Each row of a before or after table is a point. One or more steps were done to the points. Then noise was added and the rows were shuffled. The steps act on columns, c1 being the first. Name the steps. A step turns or swaps two columns, mirrors them in a line or flattens them onto one, adds a multiple of one to another, or multiplies or shifts one. Angles are multiples of 10 degrees, from the lower column toward the higher: turns from -170 to 170, lines from 10 to 170 but not 90. Use the fewest steps. Two steps may share a column if one is a turn and the other turns, adds or multiplies; they go together, in the order done. Otherwise the lowest column goes first.

Before (12 x 3):
[[-32   3 -41]
 [-47 -16 -15]
 [ 36   6   6]
 [ 19   2 -10]
 [-24  10 -40]
 [-16 -18 -24]
 [-24 -13 -16]
 [ 45  21  24]
 [-19 -12 -18]
 [ -7   5  -6]
 [-28 -18 -60]
 [ 10 -18  36]]
After:
[[-29  52 -34]
 [-25  18 -37]
 [-24  22  -3]
 [-47  22  -1]
 [ 36  -8   1]
 [ -7   0  -6]
 [ 19   4  -9]
 [ 46 -31   5]
 [-32  25 -34]
 [-14  29  -7]
 [-20  20  -6]
 [ 11  -8  39]]
Steps: mirror c2 and c3 in the line at 110 degrees

Before:
[[  2   1   0  -1  -6   3 -24  -2]
 [  3  -2  -5   4  -1   1  -1 -12]
 [  2  -1   5   8  -3   1   6  -4]
 [  0  -3   3  -2  -2   1   6  -3]
 [ -6  -5  -1   8  -5   1   5   0]
 [  4  -1  -3   0   0  -2   3   4]
 [ -1   3   7   3  -3   0  -1   1]
 [ -1   1   3  -2  -6  -6  -8  -1]
 [  2  -5   5  -2  -4   1   3   1]
 [ -4   3   5   0   7  -1   6   0]
 [ -1   4  -4  -2  -5   2   7   1]]
After (11 x 8):
[[ -1   3   7   3  -7   0  -3   1]
 [ -6  -5  -1   8 -12   1  12   0]
 [  2  -1   5   8  -8   1  15  -4]
 [ -1   4  -4  -2 -13   2  17   1]
 [  3  -2  -5   4  -2   1  -3 -12]
 [  2  -5   5  -2 -10   1   8   1]
 [  2   1   0  -1 -15   3 -60  -2]
 [ -4   3   5   0  18  -1  15   0]
 [ -1   1   3  -2 -15  -6 -20  -1]
 [  4  -1  -3   0   0  -2   7   4]
 [  0  -3   3  -2  -5   1  15  -3]]
Steps: multiply c5 by 2.5; multiply c7 by 2.5

Before:
[[ 37  12  15 -32   8   2  -7   1  21  16 -22  -3]
 [-11  17  12  18 -10 -14   4   9   8   6  -3   4]
 [-16 -60  -4 -22 -11  32   1 -11   6   0  -9 -30]
 [-10  25   6 -37  13   6 -27   9  10   3   4   7]
 [ -8  29   3  46  -2 -17 -22 -13  12   1 -19 -10]
 [ -3 -31  -3 -34 -21  -4 -22   7  22  10 -18  -9]
 [ 42 -23   4 -36 -25 -11   1 -12  10 -32  13 -15]
 [-10  32  -3 -21  -7 -14  10  11  27 -51   7 -14]
 [ 34  -6  34 -29   6  -8 -24  16  18 -17  -2 -14]
 [-19  27  42 -40   8 -16 -12 -14  16 -36  -5  -9]
 [-18  20  19 -24 -21  32 -21  -1  22   3 -16  -1]
 [-14  22  31 -28  12  -3 -21  -2  23  15  10 -30]]
After:
[[ -6  29   4  47   1 -18 -23 -12  11  -2 -15 -10]
 [-10  25   6 -36 -11   6 -27   9  10   3   5   8]
 [ 37  14  16 -33  -8   1  -6   2  21  15 -16  -4]
 [ 33  -5  34 -31  -6  -8 -21  19  18 -14  -3 -13]
 [-18  27  42 -40  -7 -16 -11 -12  16 -36  -4  -8]
 [ -4 -30  -3 -34  22  -2 -21   6  24   9 -13  -9]
 [-10  32  -4 -22   6 -14  10  10  27 -51   6 -13]
 [ 42 -22   1 -36  24 -12   3 -12  11 -31   8 -18]
 [-14 -58  -2 -23  11  34   0 -11   9   2  -6 -29]
 [-20  18  19 -24  22  32 -20   1  23   2 -12   0]
 [-10  15  13  17   8 -14   6  11   8   7  -2   5]
 [-15  21  32 -29 -14  -4 -21  -3  20  13   7 -29]]
Steps: multiply c5 by -1; multiply c11 by 0.7

Before, 10 rows:
[[ 11   6  -1 -18  10  12  20 -18 -16   7   5 -10   1  17  -6  15   9 -20]
 [  9  10  -4   5  10 -10 -10 -19   5 -45  -7  24   1  -1  -2 -32  -3 -10]
 [  6   4  -9   9  14 -24  14  -1 -10 -28 -11  -2  14  10  -8   9  -9 -15]
 [-12   9   0  -3  10   5  11   3   3   9  16  -7   3   6 -10  14 -18 -21]
 [ 10  12 -14   2  14   8 -13  -6  -7  -1  -9  -5   7  -4  36  13  40  19]
 [ 10   7  -5   1  12  12 -12 -16   1  -9 -10   4   4   8 -10  11 -18 -16]
 [  5  15  -1  15   5  14 -11  -5   5   7 -12   0   1  23  -9  -9   2  -9]
 [-12  37  -5   3 -15  15  15   0   4  -2 -15  -2   3  -3  -4  17  -6  -6]
 [-33   2  -1   8  12  17 -10  -1   6  -5  14  -5  -1  -5  -7  19  -7  30]
 [  6   2  -3  -9  14  -3  -2  -3 -11  -5  -9  19   3  14 -10  20  -2 -10]]
After (10 x 18):
[[  6  14   0  17   5  14 -12  -4   5   7 -12  -1   2  22  -9  -9   2  -6]
 [  9  10  -4   8   8 -11 -10 -19   5 -45  -6  59   1  -2  -2 -32  -4  -9]
 [  7   1  -3  -8  14  -3  -2  -3 -11  -5 -10  48   4  14  -9  21  -2 -11]
 [ 11   6  -5   4  13  12 -12 -16   1 -10 -10  10   5   7 -10  11 -18 -16]
 [  9  12 -13  -2  14   8 -13  -7  -7   0  -9 -13   7  -3  37  13  40  18]
 [ 11   6  -1 -14  10  12  20 -18 -15   7   4 -25   2  18  -6  15   8 -23]
 [-33   2   0   3  12  18 -10  -1   5  -4  14 -14  -2  -6  -8  20  -7  32]
 [-13   8   0   0  10   4  10   3   3   9  16 -17   3   7 -11  15 -19 -22]
 [  7   5  -9  11  13 -25  15  -1 -10 -27 -11  -6  14  11  -8   9  -9 -14]
 [-13  37  -5   4 -14  16  15   0   3  -3 -15  -5   3  -3  -5  18  -5  -5]]
Steps: turn c4 and c18 by 10 degrees; multiply c12 by 2.5

Before:
[[  6 -15 -21   1   9  13  -1  12  15   9   5  -1  -1 -18  18   4  18  -4
  -17  -4 -22   8   5  -5  -8  -9 -12  -7 -12  13 -12  15]
 [  4  -1 -17  -7 -42   7 -19  -2  37  -3  10  -3 -16  -2 -15  -1  18   2
  -27  -2   2   8  -8  -6   2  -3  -1  30 -11 -10   4   9]
 [  9   6 -14  -7   8   1  -4 -10  -6  -3  11   4  11 -17  -2  -6  -8  -3
  -15  -1   9   2 -28  16   4   4 -19  -7 -10 -11  -3 -13]
 [  2   4 -19 -10  -5   6 -27  13   3   5  -8  20  12  -8  -8  -8 -27   3
   -8   3  12 -52  -2  -3 -13   5   7   1 -22  -9 -11 -15]
 [  4   2  -8  14   5  15  12  10  -5   9  -4  -4   5  -8  14  -2   0  -4
   -2   3   6   2  -1   2   4  14 -17  -8 -12  -7   2 -10]
 [  2   8 -20 -13   8   5   0   1  36   7 -14  -7   1 -18 -19   1  -3  60
  -14  30  11 -14   7   7   6  11  11  -2 -16  -4  -1 -10]
 [ -5 -16  -9 -10  14  36  14  -5   1   4   5   8  12 -10 -13  18  16  -4
  -13   7   1   2   5  -6   2  -3  -9   3 -29 -10 -11   5]
 [ -1 -25  49  -6  13   1  19  13  -3   3   2  -5  11 -12  -9   0   0  -5
    0   1  -6   8 -30   0 -19   3  10  -1 -11  -8 -13   3]
 [  7   5  41  22  -5   4  20  -9  -5  -4   1   5   3  -7 -21   5  -9   1
    4   0   8  -2   9  -4   6  17  -2  -8 -14  -3  18  -1]
 [ -4   6   7   6  -6   9   9  -1  -4  -1  15  -2  10  17 -16  12  -7   1
  -18   1   5   3   1  20 -11  12  -8   3 -11  17  -3   2]]
After, 10 rows:
[[  0 -26  49  -6  14   0  20  14  -5   3   2  -5  11 -12  -8   1  -8  -5
    1   2  -7   8 -30   0 -19   4   6   6 -10  -8 -13   4]
 [ -6 -14  -9 -11  14  34  15  -4   2   3   6   7  12 -10 -14  19  -1  -4
  -13   7   1   2   5 -10   2  -4 -18  -3 -28  -9 -10   3]
 [  8   2  41  21  -6   4  19  -9  -6  -3   1   5   4  -6 -22   5   9   0
    4   0   8   0   8  -6   8  17   8   5 -13  -4  17  -1]
 [  4   3  -7  15   5  15  12  11  -4   9  -3  -4   5  -9  14  -2  16  -4
   -1   3   7   2  -1   3   5  14  -8   3 -12  -6   2 -10]
 [  2   9 -20 -12   9   5   1   0  35   7 -15  -8   2 -18 -19   0  -7  59
  -14  29   9 -13   7  12   5  11   8   4 -16  -3  -1 -10]
 [  9   6 -14  -8   9   0  -3 -11  -5  -4  12   4  11 -17  -3  -7  22  -3
  -15  -1   8   3 -27  26   4   4  -2  -1  -9 -10  -5 -13]
 [  4  -1 -15  -8 -43   5 -18  -1  38  -4   9  -2 -16  -3 -15   0 -18   3
  -27  -4   2   8  -8  -9   2  -3 -16 -25 -11  -8   5   9]
 [  2   4 -18 -11  -6   7 -26  12   4   6  -9  20  11  -8  -7  -7   7   3
   -7   3  13 -54  -2  -4 -12   4  27  -5 -22  -9 -11 -15]
 [  6 -16 -21  -1   8  13  -2  11  14   8   5  -1  -2 -17  17   3   4  -4
  -17  -4 -22   8   6  -8  -8  -8 -22   6 -13  14 -13  15]
 [ -2   7   6   5  -6  10   9  -2  -5  -1  14  -1  11  18 -15  11  10   1
  -18   1   6   4   1  29 -11  13   1  -7 -11  15  -3   1]]
Steps: turn c17 and c27 by -60 degrees; turn c17 and c28 by 160 degrees; multiply c24 by 1.6

Before (14 x 64):
[[ -7  16   1  -1 -17  -8  11  -6 -11  -7 -17  -5   1  22  -6  17  19  10
    1  -8  22   4  19  16 -11   4 -11  -3  -2  -3  -1 -11 -20  -5  -6  -8
    1  12 -16  16  -8 -13 -15   7   0   1 -11  -4   4  -3  16 -14  18  -3
   18   2  -7  19   7   4  -8   4  -1   5]
 [-21   5  -2  14 -13  -4  11 -12  -3  -2   0   0  11   4  -5  -2  20  -2
    7  -9  12   7  13  22  -7   9  -1   7  17  -8  -7   7 -11   6  -4 -23
   -8  13  -8   0 -27  -1  -7  12   0  -9  -9 -13   5 -12  12   2  -4 -14
    8  -1  14  20  12   6   2  -5 -12  -9]
 [ -1  17 -14   9 -12   6  18  10  19  -4 -14 -24  11  14   8  -8 -39 -11
   -4   6   0  -3 -18  -5  27  -2  -4  24  12 -16   7   8 -19  19  -4 -19
  -12 -19  17  11   4  -1   0  17  -6  -5  12   5   6  -3 -21  24  -2   4
  -15  -5  -3   0   9 -11 -14  -8   3  10]
 [ -6  14   3  10 -24  11   1  -9 -10   0   4   8  -3  32   0   3  24  -8
    1  -6  14   4  19   9 -11  13 -10  -3  13  -9  -5   3  -7   6  -2  -6
   -3  26  -5  -1 -16 -18 -10   9  -5  -6  -2 -16  11  20  12  -4   4   8
   28  -2  -8   6  29  -4   0 -13   6   5]
 [ -7   1 -11   0  34   3  -6  -4 -15  14   6  17   5  -2  17   5  -5  11
    5  22  -8   6  -5  23  -4   3 -11   3   8   1 -12 -24   3  11 -12  14
   -5 -10  20 -20  24  10 -12 -18  19  -6 -11  20   8  -2  -9   8   6   2
  -14   2 -21 -15 -12  21   3 -12  22  14]
 [ 16  19 -22   8  -2  10  17 -12  -1   1 -17 -25  -9   2  -5   4 -44 -12
    0   1  -6  -8 -17 -25  14   6  -7  13  18 -12  -5   2 -12  26  -3  -6
  -24 -40  20  12  -2   4  -6  -6  15  -8  19 -14  17  -2  -8  11  -6  -3
  -28 -13  -6   2  28  -5 -21  -8   1   2]
 [-10  -4 -11   3  23   2   6  -4  -8  -4   8   6  -9   9  -9   9   1  18
   12  18  -4   2   1  12  -7   7 -17  -9   2  -3  -2   6  11  -4   3  16
   10   0   9 -18  16  -4  -1 -42  11   4  -8  20   5   4  -9   8 -13   7
   -9  11 -17 -39  -9   8  -2  19  19   7]
 [-18  28   3   8   2   9  10   5   9  -6  -1   5  -2  13  -9 -18  16  -4
   -5   4  25  -3  14   9   0  12   6  -5   1  -1 -11   7  -8  -9   3 -26
    4  18   1  12 -17 -34  -2  13 -11  -5  -8  -5   3  -6  30 -14   7   7
   21 -12   1  30  21 -10  -9  -3  -1 -15]
 [ -3  19 -10  -9   1  15   8 -12  -9  -8 -14 -21   5 -10  -7  -5 -60  -6
  -12  12   9  -2  -8  -3  23  -4   6 -12  29 -18 -11  12 -16  27   9 -15
  -14 -19  15  10 -10   7  -3  17  -6 -10   8  19  -3   0 -13  -4   6   4
  -10  -3  -2 -21   5  -2  -6   4   3   6]
 [  8  23  -8  10  -2  26   9  -6   8  19 -18 -23  15  -8  -4   1 -37 -15
   -5   1   4  -4 -13  -1  10  -3  -6  11  16 -28  -9   8 -19   6  -1   7
   -5 -31  19   5 -12  -1 -13  12  10 -18  16  -4  18   2 -10  15  11  -1
   -9  -8   2  -9 -11 -23 -19   6 -13  11]
 [ -1  11  -6  20  25  20   2 -10  -4  -3   8  -7  -1   3  -4  20  -1  11
   18   5  -2 -13  -3  14 -10  -4 -29   1   4  -3  -2 -16  23  19  -6   1
    5  -1   9 -10  25   5   1 -10  10   2  -8  21  13  11  -8   6   7   3
  -27  -4  -2 -23  11  12   3   2  17   3]
 [-20   8   1   2  -8  13  11   9 -12  -4  -6  14  14   5   8   3  19   0
    8  -4  14   1  23  18 -12   6   6  -4   6 -11  11   2 -22 -20 -15 -13
    5   3  -9   9 -12 -18  11  12  -5   8  -4 -40   9   8  17  -1  24   1
   26   2   7  19  24  -3   4   4   2  -2]
 [ -6   1 -11  -3  -9   0  21   2  -8   7  -3   0   6   6  15  -8  27 -23
    0  -6  24  -5  14  10   0   1  -2  -3  14   2  10   1   6  -3  -6  -7
  -11  15  -3  12   4 -19  -3  21  -4  -1 -10  -9  10   3   1 -16  -1 -14
   25   0   4  29  19   5 -10  -1 -15 -12]
 [  1  -5 -15 -19  23  15   3  -9 -12 -11   4   1  -2  -3 -11  15  -4   1
   -3   9  -6  26 -10  15  -4  -5 -23   1   3  -5 -12 -18  15  17 -10   7
   19   4   1 -15   7  -3  -2 -21   5  -9   5  21   5  -3  -5  11   1  -8
  -22   0 -19 -22   6  -2   9  -2  11  12]]
After:
[[  5   2 -11  -2  -9  -2  22   0  -8   8  -3   2   6   8  18  -7  27 -22
   -1  -5  26  -7  14   8   0   2  -2  -3  13   3  11   1   4  -2  -7  -7
  -11  15  -2  12   4 -19  -3   4 -21   0   9  -8  11  -5   1 -16   9 -15
   24   0   4  29  20   4 -11  -1 -13 -11]
 [ 12   1 -11  -1  33   5  -6  -4 -15  13   6  18   5  -3  17   7  -4  10
    6  21  -8   4  -6  22  -4   5 -12   4   7   3 -11 -24   4  10 -12  15
   -5 -11  19 -21  25  12 -12  12  23  -5  12  20   8  -3  -7   9   7   3
  -13   2 -21 -16 -12  22   4 -13  21  15]
 [-20  21 -21   7   0  10  18 -11   0   2 -18 -26  -8   2  -6   4 -45 -13
   -1   1  -5  -7 -15 -23  15   6  -7  14  17 -14  -4   2 -11  25  -3  -7
  -23 -40  21  11  -2   5  -6  12  11  -9 -17 -15  17   8  -9   9 -18  -2
  -28 -14  -5   2  28  -5 -20  -8   2   0]
 [  7  19  -9 -10   1  14   9 -12  -9  -6 -14 -21   6  -9  -8  -7 -59  -6
  -12  12  10  -2  -8  -3  23  -3   5 -12  30 -18 -12  13 -18  25   9 -14
  -15 -21  15  10 -11   7  -1  -1 -18 -12  -8  20  -4   4 -12  -3   2   3
  -11  -3  -2 -20   8  -1  -6   3   2   7]
 [ 21  17   1  -1 -19  -8  11  -7 -12  -6 -18  -5   1  21  -3  16  19  10
    0  -9  21   4  19  18 -10   5 -11  -4  -2  -1  -1 -11 -21  -5  -5  -8
    1  13 -16  17  -7 -14 -16   3  -6  -2  11  -4   4  -1  15 -15   1  -3
   18   1  -7  18   6   4  -9   3  -2   5]
 [ 39   9   3   1  -9  12  12   9 -11  -5  -5  14  15   5   8   4  18   1
    9  -4  12   1  22  18 -13   7   4  -3   7  -9  12   3 -21 -21 -18 -12
    5   3  -8  11 -13 -19  10  -2 -12   9   0 -42   8  -7  17   1  16   2
   27   5   7  20  25  -4   6   5   2  -2]
 [ 14   4  -1  14 -13  -5  11 -13  -2  -2   1   0  10   3  -5  -3  19  -1
    5  -9  11   5  13  20  -6   9   1   6  16  -9  -6   8  -9   7  -3 -24
   -7  12  -8  -2 -27  -1  -6   5 -12 -10  12 -12   5   9  11   1  31 -13
    8  -2  14  20  13   5   3  -4 -12  -9]
 [ -4  -2  -9   1  22   3   7  -6  -8  -4   8   7 -10  10  -8  11   1  19
   13  19  -4   2   1  10  -7   6 -16  -9   3  -3  -3   7  11  -4   4  14
    9   1   9 -19  16  -4  -2  -5  43   4   9  18   5  -9 -11   8  20  10
   -8   9 -16 -40  -9   6  -2  19  20   6]
 [ 19  28   3   8   1  10  10   5   9  -6  -1   5  -2  13  -9 -16  15  -4
   -4   5  24  -3  15   9  -2  11   6  -6   2  -1 -10   9  -7  -9   1 -26
    4  18   1  13 -19 -36  -2  -7 -15  -5  10  -5   3   2  31 -15  22   6
   20 -12   0  30  23 -11 -10  -3  -2 -14]
 [  3  23  -7  10  -2  26   9  -6   9  19 -20 -24  17  -8  -3   3 -36 -16
   -5   1   3  -4 -13  -2   9  -3  -7   9  17 -28  -8   7 -19   7   0   7
   -6 -32  19   4 -12  -1 -12  14  -8 -17 -17  -3  18   3 -10  15 -17  -2
  -10  -6   2 -11 -11 -22 -18   6 -11  12]
 [  8  10  -6  20  24  19   3 -11  -4  -4   8  -8  -1   3  -4  20  -1  11
   18   6  -3 -14  -2  12 -11  -4 -29   2   3  -3  -2 -17  23  18  -5   0
    5   0   9 -10  25   6   1   6  13   2   3  20  14 -12  -8   7  -4   3
  -27  -5  -1 -23  10  11   4   1  16   2]
 [  9  14   2   9 -24  10   3  -9 -10  -1   3  10  -3  31  -1   3  23  -8
    1  -7  15   4  19   8 -11  14  -9  -2  13  -8  -4   4  -7   5  -2  -6
   -2  27  -5  -2 -16 -19 -10  -2 -10  -7  -5 -15  12 -21  13  -4   7   7
   29  -3  -8   5  29  -5  -2 -13   6   5]
 [  0  17 -15   8 -12   6  18  11  21  -3 -13 -23  11  15  10  -8 -40 -12
   -5   6  -2  -4 -18  -5  28  -2  -5  25  12 -15   7   7 -19  18  -4 -18
  -11 -21  16  10   2  -1  -2   0 -19  -5 -11   6   6   8 -22  25   2   6
  -15  -6  -3   0   8 -12 -14  -8   4  10]
 [  1  -4 -15 -19  23  15   4  -9 -13 -12   2   2  -3  -5 -11  15  -2   1
   -4  10  -6  28 -10  17  -4  -6 -24   2   1  -3 -11 -19  13  15  -9   7
   19   4   3 -13   6  -4  -3  -3  21  -9  -4  21   4   6  -5  10  -3  -8
  -22  -2 -19 -21   6  -1   9  -4  10  12]]
Steps: multiply c1 by 1.6; turn c1 and c53 by -120 degrees; turn c44 and c45 by -70 degrees; turn c47 and c50 by 160 degrees
